Each row is a point. Each table stands for the endless flat space through its points: a line for two points, a plane for three, and so on. Write the one point that lies in both, or say that there is none.
In the rows, zero is written as 128.

First, 2 rows:
[[117 166 145 119]
 [124 161 144 114]]
Second:
[[133 163 138 107]
 [139 171 132 115]]
They share: no point

First, 2 rows:
[[105 111  80 116 137 142]
 [ 93  87 122 134 125 106]]
Second:
[[100  98 107 120 133 124]
 [100  88  91 124 123 132]]
They share: no point

First:
[[ 99 128 164 155 138 136 100 115]
 [111 134 150 147 142 132 100 117]]
Second, 2 rows:
[[125 130 147 143 142 125 102 120]
 [101 151 135 143 148 140  96 114]]
They share: [117 137 143 143 144 130 100 118]

First, 2 rows:
[[131 158 126 146 171 124 166 157 125]
 [ 89 134 156 152 129  88 130 157 119]]
Second, 2 rows:
[[110 152 165 161 129 100 145 142 122]
 [110 142 125 141 164 110 150 167 122]]
They share: [110 146 141 149 150 106 148 157 122]

First:
[[145 145 124 100 122 121 129 110 103 117 113]
 [149 138 121  98 124 119 123 108  98 122 115]]
Second (2 x 11):
[[134 156 126 100 117 118 121 110 114 116 114]
 [130 158 130 101 115 115 113 105 115 116 121]]
They share: no point

First (2 x 12):
[[138 167  90 162 153 160  91 155 117 157 151 139]
 [147 149 108 153 147 142 112 146 114 148 142 139]]
Second, 3 rows:
[[168 141  95 163 154 132  94 151 129 157 167 152]
 [147 157 103 158 150 146  98 153 113 151 150 135]
 [150 149  99 157 150 144 106 147 121 153 149 146]]
They share: [144 155 102 156 149 148 105 149 115 151 145 139]

First, 2 rows:
[[112 152 159 142 151 117 140 103 157 112 114 107 108 104]
 [119 155 165 140 159 116 134  96 157 115 120 107 110 105]]
Second:
[[123 149 168 156 149 109 155 113 136 103  99 116  97  82]
 [ 99 149 148 140 141 121 143 109 164 111 111 104 109 110]]
They share: [105 149 153 144 143 118 146 110 157 109 108 107 106 103]

First:
[[135 181 129 148  92 119 108 123 140 133 128 118 127 152 142 118 130 130]
 [131 167 125 134  98 129 122 135 126 133 116 106 133 136 138 124 140 124]
 [120 126 144 103 137 144 158 158 130 133  93  88 137  87 107 173 145  95]]
Second (2 x 18):
[[127 152 135 124 122 136 138 148 131 139 106 104 136 109 123 149 135 109]
 [128 156 132 127 125 138 138 152 128 145 105 108 139 105 125 147 131 109]]
They share: [126 148 138 121 119 134 138 144 134 133 107 100 133 113 121 151 139 109]

First:
[[ 89 156 105 112 102 138 140 160 137 129 137  81 132 102 144 135 137 155
  127  96]
 [119 136 135 112 132 123 125 130 112 119 137 111 147 137 159  95 162 140
   87 111]]
Second, 2 rows:
[[113 141 126 100 129 126 134 136 110 111 152 102 153 144 135  93 167 155
  100 105]
 [103 146 121 120 114 131 129 146 130 131 127  97 133 109 165 123 142 140
  105 105]]
They share: [107 144 123 112 120 129 131 142 122 123 137  99 141 123 153 111 152 146
 103 105]

First (2 x 24):
[[138  97 152 109 147 118 153 103 112 137 151 131 122 143 117 107 120 108
  160 145 130 106 141 104]
 [143  93 157 112 140 125 158 106 111 140 150 133 117 135 120 105 119 112
  165 143 122  99 142 104]]
Second (2 x 24):
[[148  83 153 118 151 123 136 109 134 131 149 144 118 157  99  88 115 125
  164 129 156 116 140  83]
 [123 113 143  98 156 103 156  94  99 136 154 119 133 147 124 123 125  90
  149 159 126 111 140 118]]
They share: [133 101 147 106 154 111 148 100 113 134 152 129 127 151 114 109 121 104
 155 147 138 113 140 104]

First (2 x 24):
[[106 164 145 139 133 167 119 117  98 103 147 165 170 120 120  95 134 128
  116 118 137 149 140  96]
 [141 129 160 134 128 142 114  92 133 123 112 140 140 140 150 110 169 128
   96 108 152 139 100 116]]
Second:
[[129 153 164 136 130 170 100 118 117 103 114 152 150 128 124  92 177 130
  116 118 144 137 112 108]
 [124 136 127 120 142 137 108 106 114 101 128 139 127 158 159  94 134 117
   98 111 157 124 118 128]
 [124 130 136 132 133 128 132  85 120 125 140 145 148 143 159 115 125 123
   89 105 151 145 121 113]]
They share: [127 143 154 136 130 152 116 102 119 115 126 150 152 132 138 104 155 128
 104 112 146 143 116 108]

First (2 x 24):
[[156  92 126 118  94 146 123 142 118 137 158  97 117 114 164  97 120 125
  143 134 137 137 145 115]
 [144 112 154 134 126 142 151 114 106 109 146 125 101 102 136 129 120 109
  139 146 133 141 137 119]]
Second:
[[134 116 141 117 108 124 132 103 108 136 126 114 125 123 111  98 124 125
  115 114 141 122 155 115]
 [159 101 166 137 123 149 147 138 108 106 166 134  95 103 151 123 114 115
  145 154 116 147 140 135]
 [146 119 138 135 117 139 153 130 120 121 144 111 104 105 147 125 130 113
  154 153 150 152 134 115]]
They share: no point

First, 3 rows:
[[124  88 104 100 113  96  89 154 136 144  83 104 118 132  87 133  99 138
  165 149 106 105 102 145]
 [124 106 101 106 134 102  98 133 136 156 104 122 136 126 108 148  96 147
  159 137 115  99 111 148]
 [120  86  98  90 125 100  83 148 138 160  79 104 130 122  93 141  93 124
  181 161 100  93 116 139]]
Second, 2 rows:
[[117  85 124 124 141 101 129 138 149 173  82 134 139 126 123 145  91 167
  179 140 125 114  95 172]
 [123 121  94 106 105 101  81 138 125 125 124 110 121 144  75 133 109 143
  131 122 107  90 107 136]]
They share: no point

First (3 x 24):
[[ 86 115 160 131 137  99 110 117 169 112 155  87 120 120 148 125 162 134
  126 170 121 132 127 105]
 [ 96 123 139 109 155 117 110 112 133  97 129 118 122 102 152 101 143 120
  142 151 131 131 105  95]
 [104 103 169 149 143  93 110 114 157 127 137 108 102 126 148 113 177 116
  114 149 139 129 109 123]]
Second, 3 rows:
[[ 92  96 149 135 145  96 113  93 150  96 117 108 113  98 166 117 143 130
  133 140 132 134  92 115]
 [102 131 144 110 150 116 103 128 115 111 137 128 113 118 126  82 173  95
  123 165 127 124 107  80]
 [110 145 134  98 164 104 107 122 111 123 149 128 113 122 128  76 173 109
  129 161 113 126  97  80]]
They share: no point

First:
[[149 157 120  89 101 140 126 118 103  97 183  99 141 115 130 137 181 144
  112 154 102 152 121 169]
 [155 151 118 105 107 144 116 112 117 115 161 121 125 113 126 125 153 134
  124 144 100 142 131 153]
 [154 168 117 109 102 166 123  93 116 104 174 104 121 128 132 131 167 129
  122 155 115 125 116 165]]
Second:
[[160 144  90  92 114 121  92 117 116  85 139 120  96  92  94 125 154 147
  136 131 109 136 131 160]
 [152 150 104 110 118 147 112 113 112 113 149 128 122  98 114 113 156 131
  126 137 107 134 135 160]
 [153 147 118 125 110 152 123 106 123 123 168 118 130 119 128 116 140 118
  131 140  96 135 133 145]]
They share: no point

First (3 x 24):
[[102 100 129 142 147 117 162 168 134 111 157 162 108 139 147 142 125 132
  103 139 126 136 137 106]
 [102 109 117 130 150 135 141 150 116  93 151 144 120 133 135 121 128 126
  115 160 150 157 146  97]
 [100  89 133 142 148 137 153 156 120 115 139 140 122 145 157 133 110 136
  119 130 140 143 136  95]]
Second, 3 rows:
[[132 112 118 113 143 111 148 135 104 120 156 174 104 132 142 107 166 122
  126 144 127 117 167 145]
 [103  99 138 130 162 144 142 167 122 109 160 152 127 143 119 133 125 129
  104 144 152 160 148  94]
 [ 75 103 118 154 150 140 150 171 138  77 148 128 123 135 143 145  93 133
  100 164 152 176 120  62]]
They share: [102 106 121 134 149 129 148 156 122  99 153 150 116 135 139 128 127 128
 111 153 142 150 143 100]

First:
[[139 138 139 121 104 117 135 158 106 129 158 128 142 154 130 111 164 129
  134 133 111 126 113 136]
 [144 142 136 127 105 114 142 161 108 131 162 129 135 151 127 119 171 124
  129 140 114 128 112 133]]
Second:
[[167 127 122  95  87 148 146 117 103 119 158 100 144 146 106  82 177 144
  153 161 106 129  94 134]
 [120 158 167 137 110 100 102 190 104 122 152 163 149 155 166 127 142 126
  134  93 130 107 133 133]
 [140 161 157 129 104 114 110 171 106 118 152 153 144 150 158 118 152 133
  141 110 136 105 127 132]
 [173 154 137 109  88 142 128 133 105 110 156 126 139 139 131  97 172 143
  155 145 134 110 107 127]]
They share: [134 134 142 115 103 120 128 155 104 127 154 127 149 157 133 103 157 134
 139 126 108 124 114 139]

First, 3 rows:
[[109 177  73 141 139 180  90 139  87 115 120 142 158 135  96 146 115  96
  158 170 107 156 114  92]
 [104 137 123 161 164 135 100  99 122 175 130 137 158 160 121  86 100 131
  123 130 147 141 144 147]
 [121 157 101 157 171 152 122 123  95 135 152 158 142 159  88 118 115 104
  158 162 115 168 110 120]]
Second:
[[109 151 101 159 164 152 106 115 112 147 132 141 161 148  97 116  99 113
  139 140 127 161 122 112]
 [115 153 101 173 178 158 104 113 124 151 128 127 167 150  87 128  85 115
  129 128 139 177 108 100]]
They share: no point

First:
[[152 108  91 142 137 152 123 127 121 117 146 136 142 139 103  87 149 145
  110 130 163 151 167 156]
 [137 132 115 139 143 146 144 148 139 138 134 151 121 133 115 105 152 136
  107 130 151 148 152 156]]
Second, 3 rows:
[[131 109  91 139 144 156 144 133  92  99  94 152 108 112  94  58 150 125
  102 110 143 145 158 132]
 [155 115  67 109 138 126 138 121 140 129 136 134 132 130 142  94 168 107
  132 110 173 109 194 138]
 [149 116  79 118 139 133 138 126 136 129 137 139 130 131 131  96 163 117
  123 118 168 121 183 142]]
They share: no point

First, 2 rows:
[[150 137 154 131 103 147 149 130 129 150 105 133 142 156 126 159 106 125
  158 141 109 146 148 130]
 [152 129 155 138 106 152 153 130 132 151 104 139 149 152 124 151 111 132
  157 146 110 145 145 129]]
Second:
[[146 134 149 146  98 165 162 135 152 151  91 150 159 135 131 155 130 163
  157 162  92 137 136 115]
 [160 115 158 145 121 147 151 126 119 158 113 147 156 152 114 135 102 123
  156 145 121 152 144 140]
 [127  94 167 145  64 171 175 117 149 116 110 120 153 164 138 129 123 159
  156 160 100 119 150 116]
 [121 100 165 145  52 181 181 121 165 110 100 118 153 160 146 137 137 175
  156 166  90 111 148 104]]
They share: [154 121 156 145 109 157 157 130 135 152 103 145 156 148 122 143 116 139
 156 151 111 144 142 128]

First, 4 rows:
[[139 103 108 124 107 133 102 165 123 158 176 196 141 101 119 100 128 137
  108  81 107 101 128 147]
 [131 121 101 115  95 161 121 129 127 139 134 151 122 122 137 118 102 103
  113 110 111 111 141 141]
 [169 151 102  88 113 139 108 141 135 137 125 154 144 146 140 151  77  98
  150  96 131 128 119 183]
 [153 121  59 127 145 127  63 145 155 168 161 161 171 133 164 115 113 110
  143  99  83  96  82 133]]
Second:
[[164 121 105 135 131 156 128 131 129 125 146 157 127 110 135 102 116 109
  129 123 100 120 124 166]
 [163 135 113 128 117 159 117 110 144 122 146 167 151 117 151 115 110 101
  129 116 102 108 142 158]
 [129 112  93 116  95 143 115 151 108 155 131 142 110 128 130 116 104 111
  108 102 117 112 129 137]
 [164 115 102 139 132 149 131 141 115 130 141 147 114 112 130  98 118 112
  125 124 103 123 119 165]]
They share: [136 121  99 115 101 154 114 135 129 143 140 157 129 122 137 118 104 107
 117 105 110 110 134 144]

First (3 x 24):
[[124 150 113 148 129 112 140 146  92 139  97 128 113 132 150  93 161 168
  114 116 147 128 106 111]
 [112 152  99 132 115 126 126 140 100 137 105 114 109 144 146  87 145 170
  128 116 137 138 120 119]
 [ 98 156  90 129 107 129 115 130 108 134 116 104 102 145 147  89 133 164
  129 111 135 139 134 115]]
Second, 5 rows:
[[112 158  90 167 114 135 130 163 129 143 111 124 107 134 152 143 164 146
   99 116 154 149 133 115]
 [ 96 162  52 142  88 123 132 163 141 108  91  97 104 113 194 119 159 171
  100 115 135 104 166  76]
 [120 134 120 152 116 119  96 130  90 133 132  99  92 139 120 111 139 139
  115 122 147 144  78 107]
 [104 178 126 172 138 121 134 133 112 174 136 129 120 150 118 133 172 117
   92 100 177 175 108 145]
 [ 96 170  84 152 108 119 128 146 126 137 116 103 112 131 156 123 167 143
   95 110 155 136 134 107]]
They share: no point

First (4 x 24):
[[150 128 118 142 146 123 167 161 142  86 121 156 150 116 111 105  89 128
   76 160 100 153  76 157]
 [114 124 106 126 146  97 127 165 162 112  97 184 110 132 141 135  97 108
   84 160  86 157  96 139]
 [140 155 146 116 132 129 135 128 129 112 140 144 125 126  98 112  97 168
  113 130 141 114 112 155]
 [139 125 120 153 139 105 166 161 158  90 114 153 145 112 112 116  96 118
   75 175  89 165  79 153]]
Second (2 x 24):
[[113 153 158 147 126  98 148 142 163  92 143 146 114 116  95 112 119 125
  105 169 134 158 110 140]
 [138 133 118 122 136 113 133 142 143 122 108 156 129 126 120 132  89 150
   95 144  99 128 100 155]]
They share: [128 141 134 132 132 107 139 142 151 110 122 152 123 122 110 124 101 140
  99 154 113 140 104 149]

First (3 x 24):
[[ 96 123 154 146 141 153 150  91 128  99 129 145 107 115 184 185 147  74
  137 127 129 110 157 172]
 [106 145 156 131 139 144 131  89 118  95 125 120 103 111 167 163 138 101
  153 134 127 109 144 146]
 [138 147 148 110 183 153 108 133 104 111 123 121 119  91 136 143 165 110
  107 169  99 104 115 160]]
Second (3 x 24):
[[119 158 148 134 156 142 131 102 116 100 120 128 104 100 146 143 148  99
  138 145 111 105 127 155]
 [111 138 156 114 188 170 115  98  96  88 124 112 136  96 162 163 140 119
  158 153 115 133 147 147]
 [121 174 141 151 148 130 145  99 125 102 115 141  91  98 134 127 150  87
  135 140 105  96 117 162]]
They share: [119 147 153 122 156 147 121 106 112 101 124 119 109 103 154 154 148 106
 136 148 116 107 132 150]

First, 2 rows:
[[122 150 135 135 133 164  80 101  99 150  94 129 157 129 152  93 105 156
  159 100 150 148 158 122]
 [158 156  93 129 151 140 122 107 147 114 130 153 157  87 116 129 111 144
  153 130 126 106 122 140]]
Second (4 x 24):
[[140 157 128 118 143 128 100 108 154 113  62 158 168  90 150 100  80 114
  168 107 105 165 159 144]
 [132 141 117 136 136 149  94 101 112 126 116 146 159 111 145 102 106 151
  146 114 139 118 131 131]
 [133 151 127 122 141 127  99 109 146 111  68 162 169  95 157  93  84 118
  163 111 111 160 151 139]
 [128 123 132 126 116 138  96 102 108 120 110 159 152 131 163  83 128 162
  133 126 141 115 150 143]]
They share: no point

First, 4 rows:
[[138 135 143 122 103 121 118 122 134 124 111 124 107  99 102 124 122 140
  100 109 117 102 115 141]
 [155 155 113 126  81 159 116 133 126 117  86 158 151 104 114 129 132 101
   72 110  99 121 135 166]
 [171 130  65 161 106 146  91 119 125  84 113 135 159 117 114 149 171  76
  102 110  89  98 145 143]
 [140 146 143 117  96 132 125 130 129 129 104 137 115  98 102 126 117 137
   90 107 111 109 117 148]]
Second (3 x 24):
[[136 145  76 172 115 105  96 127 126  96 114 102 157  99  84 113 140 115
   89 101 108 101 141 145]
 [143 148  84 149 125 141 123 139 140 117 100 129 132 121  96 111 155 143
  112  94 131 132 162 145]
 [136 149  76 164 123 119 110 135 132 106 108 112 147 109  86 109 146 131
   99  95 120 117 155 145]]
They share: no point
